Every row gives one point. Each copy is the shape, with its points in the same order, stretched, turned, moved and blurred by noise. Some copies are also mirrored. Which?

Shape (5 x 2):
[[-0.02  0.38]
 [-0.18 -0.61]
 [-0.10 -0.41]
 [-0.08  0.11]
 [ 0.32 -0.04]]
Copy 1:
[[ 0.49 -0.28]
 [-0.26  0.65]
 [-0.18  0.40]
 [ 0.30 -0.02]
 [-0.26 -0.31]]
Copy 1 is: only turned
Copy 2 (5 x 2):
[[-0.37 -0.28]
 [ 0.45  0.62]
 [ 0.35  0.38]
 [-0.14 -0.03]
 [ 0.37 -0.20]]
Copy 2 is: mirrored

Shape, 8 rows:
[[-0.37 -0.18  0.43 -0.18]
 [ 0.45  0.35  0.07 -0.18]
 [-0.32  0.11  0.74  0.29]
 [ 0.06  0.40  0.26  0.07]
 [-0.52 -0.32 -0.36 -0.15]
 [ 0.19  0.36 -0.10 -0.23]
 [ 0.07  0.12 -0.13 -0.11]
 [-0.45 -0.54  0.43  0.28]]
Copy 1, 8 rows:
[[ 0.20 -0.31 -0.39 -0.39]
 [-0.67  0.05  0.13  0.06]
 [ 0.20 -1.02 -0.28  0.11]
 [-0.37 -0.41 -0.15  0.33]
 [ 0.33  0.37 -0.27  0.05]
 [-0.51  0.24 -0.12  0.18]
 [-0.28  0.18 -0.07  0.18]
 [ 0.62 -0.57  0.01 -0.29]]
Copy 1 is: only turned
Copy 2 (8 x 4):
[[ 0.06 -0.32 -0.53  0.33]
 [-0.07  0.07  0.04 -0.36]
 [-0.56 -0.12 -0.45  0.60]
 [-0.43 -0.13  0.06  0.00]
 [ 0.54 -0.49  0.08  0.00]
 [-0.08 -0.20  0.17 -0.37]
 [ 0.10 -0.18  0.17 -0.16]
 [ 0.20  0.00 -0.34  0.76]]
Copy 2 is: mirrored

Shape (10 x 6):
[[ 0.02 -0.19 -0.23  0.14 -0.02  0.12]
 [-0.44 -0.18 -0.49 -0.07  0.02 -0.33]
 [ 0.30  0.25  0.24 -0.36  0.29  0.60]
 [ 0.02  0.07  0.00 -0.29 -0.15  0.00]
 [-0.43 -0.43 -0.38  0.42 -0.18  0.17]
 [ 0.01 -0.54 -0.35  0.24 -0.32  0.26]
 [-0.20  0.23  0.19 -0.37  0.02  0.32]
 [-0.19 -0.27  0.03 -0.36 -0.02  0.17]
 [ 0.04 -0.39 -0.21 -0.06  0.14  0.47]
 [-0.28 -0.30 -0.96  0.09 -0.45  0.15]]
Copy 1 (10 x 6):
[[ 0.29 -0.17  0.14 -0.08 -0.05 -0.01]
 [ 0.03 -0.17  0.41  0.15 -0.69  0.04]
 [-0.26 -0.50 -0.16 -0.63  0.78 -0.24]
 [-0.08 -0.28 -0.13 -0.08 -0.02  0.04]
 [ 0.49 -0.06  0.51  0.08 -0.34  0.36]
 [ 0.58 -0.04  0.18 -0.19 -0.23  0.26]
 [-0.29 -0.43  0.01 -0.26  0.29  0.17]
 [-0.22 -0.19  0.06 -0.48 -0.01  0.24]
 [ 0.12 -0.23  0.20 -0.61  0.12  0.00]
 [ 0.65 -0.42  0.43  0.07 -0.90  0.17]]
Copy 1 is: only turned
Copy 2 (10 x 6):
[[ 0.34  0.14  0.01  0.11  0.18 -0.20]
 [ 0.00  0.45  0.39  0.40 -0.52 -0.34]
 [-0.06 -0.49 -0.80  0.59  0.63  0.31]
 [-0.18 -0.07 -0.01  0.60  0.15  0.15]
 [ 0.76  0.26  0.49  0.04 -0.19 -0.83]
 [ 0.89  0.25  0.24  0.17  0.25 -0.40]
 [-0.24 -0.40 -0.19  0.78  0.10 -0.02]
 [ 0.22 -0.15  0.06  0.77 -0.05 -0.01]
 [ 0.73  0.00 -0.24  0.41  0.28 -0.19]
 [ 0.72  0.76  0.33  0.56  0.02 -0.91]]
Copy 2 is: only turned
Copy 3:
[[ 0.01  0.21  0.13  0.01 -0.23  0.13]
 [ 0.07  0.44 -0.02 -0.17  0.15 -0.24]
 [-0.26 -0.54  0.12  0.17 -0.12  0.25]
 [-0.10  0.08 -0.15  0.20  0.07 -0.03]
 [-0.15  0.62  0.07 -0.28 -0.30  0.29]
 [-0.14  0.62  0.24  0.09 -0.38  0.22]
 [-0.35 -0.14 -0.23 -0.03  0.10  0.17]
 [-0.27  0.23  0.07  0.04  0.22  0.11]
 [-0.22  0.15  0.40  0.01 -0.20  0.20]
 [-0.16  0.81  0.08  0.04 -0.53 -0.30]]
Copy 3 is: mirrored

Shape:
[[-0.10 -0.01 -0.08 -0.69 -0.67 -0.50 -0.40  0.21  0.42]
 [ 0.10  0.26  0.15 -0.11  0.15 -0.52  0.21 -0.26 -0.10]
 [-0.09  0.20  0.25 -0.53 -0.12 -0.34  0.36 -0.21  0.25]
 [ 0.08 -0.15  0.12 -0.08  0.02 -0.12  0.42 -0.37 -0.28]
 [ 0.35  0.46  0.37 -0.32 -0.29 -0.15 -0.29 -0.25 -0.13]
 [-0.30  0.18 -0.56  0.10  0.51  0.51  0.05  0.19  0.59]
 [-0.18 -0.13 -0.50  0.14  0.36  0.27 -0.10  0.80  0.50]
 [ 0.13 -0.45 -0.05 -0.01  0.03  0.22  0.35 -0.11  0.14]
 [-0.33 -0.15 -0.40  0.21  0.16  0.13 -0.40  0.15  0.68]
 [ 0.23  0.30 -0.37 -0.17 -0.05 -0.13  0.26 -0.32 -0.10]
 [-0.22  0.43 -0.07 -0.17 -0.26 -0.31 -0.22 -0.15 -0.12]
 [ 0.31  0.13  0.01 -0.42 -0.35 -0.64 -0.25 -0.11  0.42]
 [ 0.03 -0.37 -0.14 -0.45  0.49  0.01  0.17 -0.22 -0.06]]
Copy 1:
[[-0.08  0.30 -0.02 -0.96  0.26 -0.10  0.18 -1.03  0.28]
 [-0.08 -0.10  0.47 -0.12  0.22  0.45  0.40 -0.48 -0.15]
 [-0.23  0.25  0.51 -0.48 -0.16  0.49  0.15 -0.58 -0.04]
 [-0.36  0.02  0.26 -0.16 -0.01  0.24  0.49  0.15 -0.19]
 [ 0.41  0.04  0.62 -0.42  0.39 -0.12  0.37 -0.13  0.14]
 [-0.05 -0.18 -0.42  0.46 -0.46  0.19 -0.45  0.07  0.50]
 [-0.30 -0.04 -0.57  0.32  0.18  0.17 -0.45 -0.04  0.83]
 [-0.52  0.28 -0.04  0.09 -0.21 -0.02  0.32  0.34  0.15]
 [-0.18 -0.09 -0.48  0.30  0.02 -0.35 -0.30 -0.25  0.20]
 [ 0.04 -0.26  0.15 -0.20 -0.21  0.25  0.66 -0.28  0.24]
 [ 0.15 -0.42  0.21 -0.55  0.26  0.00  0.15 -0.47 -0.03]
 [ 0.01  0.28  0.27 -0.40  0.28 -0.03  0.57 -1.00  0.19]
 [-0.10  0.35 -0.27  0.03 -0.03  0.53  0.14 -0.02 -0.21]]
Copy 1 is: mirrored
Copy 2 (13 x 9):
[[-0.87  0.39 -0.24  0.74  0.17  0.15 -0.04 -0.33  0.22]
 [ 0.05 -0.04  0.21 -0.45 -0.25  0.10  0.05  0.05  0.82]
 [-0.07  0.21 -0.04 -0.12  0.04  0.14  0.34 -0.11  0.73]
 [ 0.36  0.16  0.28 -0.10 -0.22 -0.10  0.02  0.28  0.70]
 [-0.47 -0.34  0.64  0.26 -0.02  0.29  0.19 -0.34  0.37]
 [ 0.75 -0.14 -0.50 -0.22  0.67 -0.11  0.30 -0.04 -0.30]
 [ 0.35  0.36 -0.49 -0.09  0.48  0.27 -0.01  0.03 -0.58]
 [ 0.48  0.19  0.06  0.33  0.10 -0.02  0.17  0.17  0.00]
 [ 0.15  0.23 -0.47  0.14  0.25 -0.27  0.17 -0.18 -0.52]
 [ 0.18 -0.37 -0.07 -0.05  0.07 -0.12  0.13  0.23  0.54]
 [-0.37 -0.15  0.21 -0.16  0.15 -0.13  0.14 -0.30  0.60]
 [-0.68  0.00 -0.07  0.60 -0.26  0.16  0.08 -0.22  0.22]
 [ 0.66  0.16 -0.17  0.13  0.08  0.19 -0.23 -0.01  0.67]]
Copy 2 is: only turned
Copy 3, 13 rows:
[[-0.29  0.39  0.36  0.22  0.46 -0.64  0.81  0.28  0.16]
 [ 0.07  0.43 -0.04  0.26 -0.12  0.20  0.36  0.12  0.51]
 [-0.47  0.48  0.12  0.46 -0.15  0.31  0.45 -0.26  0.28]
 [-0.04  0.25  0.26  0.38 -0.36  0.23 -0.19  0.01  0.17]
 [ 0.36  0.36  0.26  0.01  0.39  0.21  0.86 -0.30  0.33]
 [-0.28 -0.36 -0.40 -0.66 -0.74  0.02 -0.02  0.00 -0.56]
 [-0.38 -0.38 -0.27 -0.86 -0.21 -0.39 -0.28  0.63 -0.26]
 [-0.15  0.01  0.12  0.09 -0.34 -0.11 -0.50 -0.08 -0.36]
 [-0.09 -0.28 -0.48 -0.37 -0.28 -0.21  0.26  0.38 -0.64]
 [ 0.22  0.19  0.29  0.02 -0.48 -0.15  0.27 -0.03  0.32]
 [ 0.12 -0.04  0.18  0.07  0.04  0.03  0.74  0.15  0.34]
 [ 0.07  0.62  0.08  0.17  0.30 -0.37  0.75  0.19  0.36]
 [-0.38  0.58  0.25  0.02 -0.46  0.19 -0.20  0.33 -0.05]]
Copy 3 is: mirrored

Shape (16 x 11):
[[ 0.32  0.04  0.23  0.23 -0.15 -0.30 -0.01 -0.24  0.08 -0.66 -0.19]
 [ 0.03 -0.18  0.45  0.11 -0.25  0.08 -0.31 -0.27  0.61 -0.25 -0.08]
 [-0.15  0.35  0.34  0.03 -0.06  0.09  0.35  0.06  0.31 -0.36  0.12]
 [ 0.23  0.10  0.12  0.42 -0.12  0.10  0.18  0.04  0.45 -0.26 -0.13]
 [ 0.25  0.05  0.27  0.09  0.08  0.24 -0.33 -0.37  0.28 -0.22  0.19]
 [-0.34  0.10  0.13 -0.53  0.36 -0.40  0.19  0.16 -0.25  0.53 -0.57]
 [ 0.19 -0.29  0.16  0.20  0.66 -0.25 -0.15  0.32 -0.05 -0.02 -0.22]
 [ 0.00 -0.24 -0.22  0.30 -0.24  0.18  0.20 -0.01  0.26 -0.32  0.07]
 [-0.19 -0.16  0.12  0.04  0.08  0.24 -0.52 -0.16 -0.19  0.02 -0.37]
 [-0.02 -0.24  0.10 -0.60  0.45 -0.20  0.43  0.10 -0.40  0.33 -0.31]
 [-0.22  0.56 -0.44  0.07 -0.38 -0.60  0.27  0.54 -0.31  0.55  0.53]
 [ 0.14 -0.05  0.52  0.23  0.21 -0.02 -0.16  0.24 -0.54  0.34 -0.47]
 [ 0.60  0.58 -0.21  0.06 -0.53 -0.07  0.47  0.14  0.49 -0.12  0.20]
 [ 0.11 -0.13  0.35 -0.14 -0.16  0.26 -0.44  0.25  0.13 -0.46 -0.10]
 [ 0.19 -0.30  0.51 -0.18  0.14 -0.48  0.30  0.28 -0.26  0.43 -0.30]
 [-0.10 -0.20  0.41 -0.15  0.28 -0.14  0.09  0.05 -0.55  0.37 -0.14]]
Copy 1, 16 rows:
[[-0.23  0.23  0.31 -0.28 -0.31 -0.36 -0.02  0.01 -0.02  0.25  0.37]
 [-0.08 -0.07  0.37 -0.42 -0.29 -0.03  0.00  0.16 -0.35 -0.20 -0.11]
 [-0.44  0.00 -0.09 -0.42 -0.06  0.01  0.17  0.22  0.23 -0.03  0.12]
 [-0.23  0.26  0.23 -0.42  0.10 -0.06  0.03  0.34 -0.01  0.17 -0.10]
 [ 0.04  0.22  0.32 -0.29 -0.08  0.22  0.11 -0.01 -0.19 -0.32  0.20]
 [-0.15  0.26 -0.16  0.75 -0.07 -0.37  0.49 -0.07  0.51 -0.09 -0.26]
 [-0.32  0.51  0.43  0.47  0.26 -0.45  0.04 -0.03  0.06 -0.22  0.07]
 [-0.08  0.12  0.12 -0.41  0.25 -0.30 -0.11  0.15 -0.24  0.21  0.03]
 [ 0.06  0.19  0.17  0.38 -0.10  0.25 -0.07 -0.27 -0.20  0.01 -0.16]
 [-0.12  0.24 -0.09  0.46  0.14 -0.43  0.58 -0.32  0.34 -0.01 -0.07]
 [ 0.12 -0.30 -0.40  0.56  0.47 -0.14  0.12  0.57  0.65  0.29  0.46]
 [-0.26  0.24  0.47  0.73 -0.14  0.00  0.39 -0.05  0.10  0.26  0.04]
 [ 0.18  0.07  0.21 -0.64  0.07  0.05  0.25  0.50  0.45  0.43  0.22]
 [-0.18 -0.07  0.44 -0.15 -0.07  0.03 -0.06 -0.32  0.04  0.02 -0.03]
 [-0.21  0.00  0.30  0.59 -0.02 -0.67  0.56  0.00  0.32  0.14  0.09]
 [-0.23  0.20 -0.02  0.70  0.03 -0.23  0.52 -0.20  0.10  0.04  0.18]]
Copy 1 is: only turned
Copy 2 (16 x 11):
[[ 0.13  0.35  0.25 -0.24  0.28  0.09  0.11  0.38 -0.18 -0.55 -0.58]
 [ 0.21  0.66  0.05 -0.07  0.55  0.40  0.08  0.30  0.30 -0.38 -0.36]
 [ 0.66 -0.06 -0.14 -0.52  0.07  0.36 -0.28  0.43  0.50 -0.43 -0.19]
 [ 0.21  0.47 -0.10 -0.40  0.15  0.13 -0.05  0.45  0.00 -0.63 -0.04]
 [ 0.07  0.54 -0.19  0.02  0.34  0.03 -0.19  0.18  0.30 -0.23 -0.56]
 [ 0.69 -0.40  0.39  0.46 -0.46 -0.01  0.13 -0.15  0.17  0.80  0.59]
 [ 0.59  0.34  0.03  0.24 -0.19 -0.08 -0.04 -0.26 -0.61  0.31  0.11]
 [ 0.02  0.16 -0.40 -0.38  0.29  0.20  0.09 -0.15 -0.20 -0.54  0.21]
 [ 0.15  0.20 -0.17  0.43 -0.03  0.03  0.37 -0.18  0.15 -0.11 -0.01]
 [ 0.23 -0.45  0.04  0.59 -0.41  0.14 -0.15 -0.26 -0.16  1.00  0.44]
 [ 0.71 -0.13  0.40 -0.85 -0.61 -0.12 -0.30 -0.72  0.12 -0.07  0.32]
 [ 0.21  0.38  0.07  0.32 -0.66  0.05  0.34  0.07 -0.06  0.30 -0.18]
 [ 0.03  0.27  0.28 -0.59 -0.13 -0.03 -0.58  0.53  0.33 -0.80 -0.09]
 [ 0.22  0.15  0.05  0.24 -0.02  0.48 -0.17  0.17  0.20 -0.51 -0.21]
 [ 0.24  0.27  0.46  0.18 -0.41  0.29  0.06 -0.07 -0.26  0.80  0.07]
 [ 0.26  0.02  0.00  0.25 -0.48  0.21  0.20 -0.31  0.02  0.76 -0.09]]
Copy 2 is: mirrored
Copy 3, 16 rows:
[[-0.18  0.28  0.00 -0.64  0.67  0.28 -0.25  0.29 -0.53 -0.36 -0.21]
 [-0.07  0.49  0.54 -0.25  0.11  0.12  0.05  0.15  0.12 -0.08 -0.62]
 [ 0.51  0.49  0.09 -0.33  0.14  0.33  0.18 -0.19  0.03 -0.66 -0.11]
 [-0.07  0.11  0.39 -0.50  0.41  0.42  0.28  0.20  0.02 -0.26 -0.05]
 [ 0.29  0.03  0.12 -0.16  0.32  0.41  0.12 -0.02 -0.26  0.06 -0.51]
 [ 0.26  0.76 -0.14  0.23 -0.58 -0.50 -0.37  0.05  0.18  0.01  0.84]
 [-0.04  0.03  0.03  0.24  0.52 -0.43  0.43 -0.09 -0.12 -0.04  0.48]
 [-0.32 -0.22  0.41 -0.09  0.16  0.27  0.24  0.19 -0.03 -0.54 -0.15]
 [ 0.24  0.04  0.64  0.18 -0.07 -0.27 -0.13  0.17 -0.48  0.10 -0.02]
 [ 0.12  0.58 -0.41  0.79 -0.46 -0.26 -0.20  0.27 -0.07 -0.18  0.65]
 [ 0.27 -0.96 -0.37 -0.73 -0.31  0.10 -0.37 -0.11  1.12 -0.36  0.91]
 [ 0.49  0.16  0.31  0.21  0.33 -0.29 -0.06  0.45 -0.15  0.20  0.80]
 [ 0.11 -0.26 -0.24 -0.99  0.17  0.95  0.12  0.38  0.47 -0.29  0.04]
 [ 0.46  0.14  0.19 -0.12  0.26 -0.31  0.22  0.43 -0.20 -0.09 -0.58]
 [-0.15  0.50 -0.35  0.41  0.07 -0.32 -0.25  0.44  0.50  0.02  0.74]
 [ 0.34  0.19 -0.13  0.68  0.11 -0.23 -0.31  0.28  0.00 -0.10  0.66]]
Copy 3 is: only turned
Copy 4, 16 rows:
[[-0.30  0.47 -0.42  0.74  0.15  0.03  0.53 -0.27 -0.42  0.11 -0.08]
 [ 0.21  0.01 -0.39  0.24 -0.22  0.28  0.41  0.20 -0.49  0.09 -0.55]
 [-0.24 -0.31 -0.56  0.76  0.26  0.29  0.20  0.29 -0.25 -0.13  0.04]
 [-0.10 -0.13 -0.32  0.60  0.13  0.56  0.30  0.07 -0.22  0.42  0.04]
 [ 0.16  0.31 -0.30  0.22 -0.05  0.54  0.21 -0.09 -0.34 -0.16 -0.11]
 [-0.03 -0.46 -0.02 -0.34  0.19 -0.64 -0.77  0.07 -0.12  0.39  0.24]
 [-0.10  0.27  0.11 -0.14  0.74  0.06 -0.23 -0.30 -0.26  0.72 -0.55]
 [-0.09 -0.13 -0.31  0.48 -0.05  0.40  0.44  0.03  0.27  0.09  0.00]
 [ 0.08  0.45 -0.22 -0.10 -0.35  0.16 -0.34  0.16 -0.07  0.07 -0.10]
 [ 0.00 -0.22  0.18 -0.15  0.42 -0.52 -0.64 -0.51  0.06  0.28  0.08]
 [-1.00 -0.53  0.12  0.13  0.07  0.36  0.15  0.45  0.46 -0.35  1.02]
 [-0.48  0.44  0.06  0.10  0.06  0.18 -0.77 -0.27 -0.33  0.60 -0.13]
 [-0.23 -0.55 -0.10  0.88 -0.09  0.49  0.66  0.05 -0.17  0.06  0.76]
 [-0.08  0.24  0.11  0.46 -0.19  0.11  0.18  0.19 -0.36 -0.07 -0.52]
 [-0.40 -0.14  0.21 -0.13  0.29 -0.24 -0.43 -0.48 -0.48  0.48 -0.32]
 [-0.37  0.14 -0.04 -0.07  0.16 -0.13 -0.68 -0.32 -0.24  0.12 -0.15]]
Copy 4 is: only turned
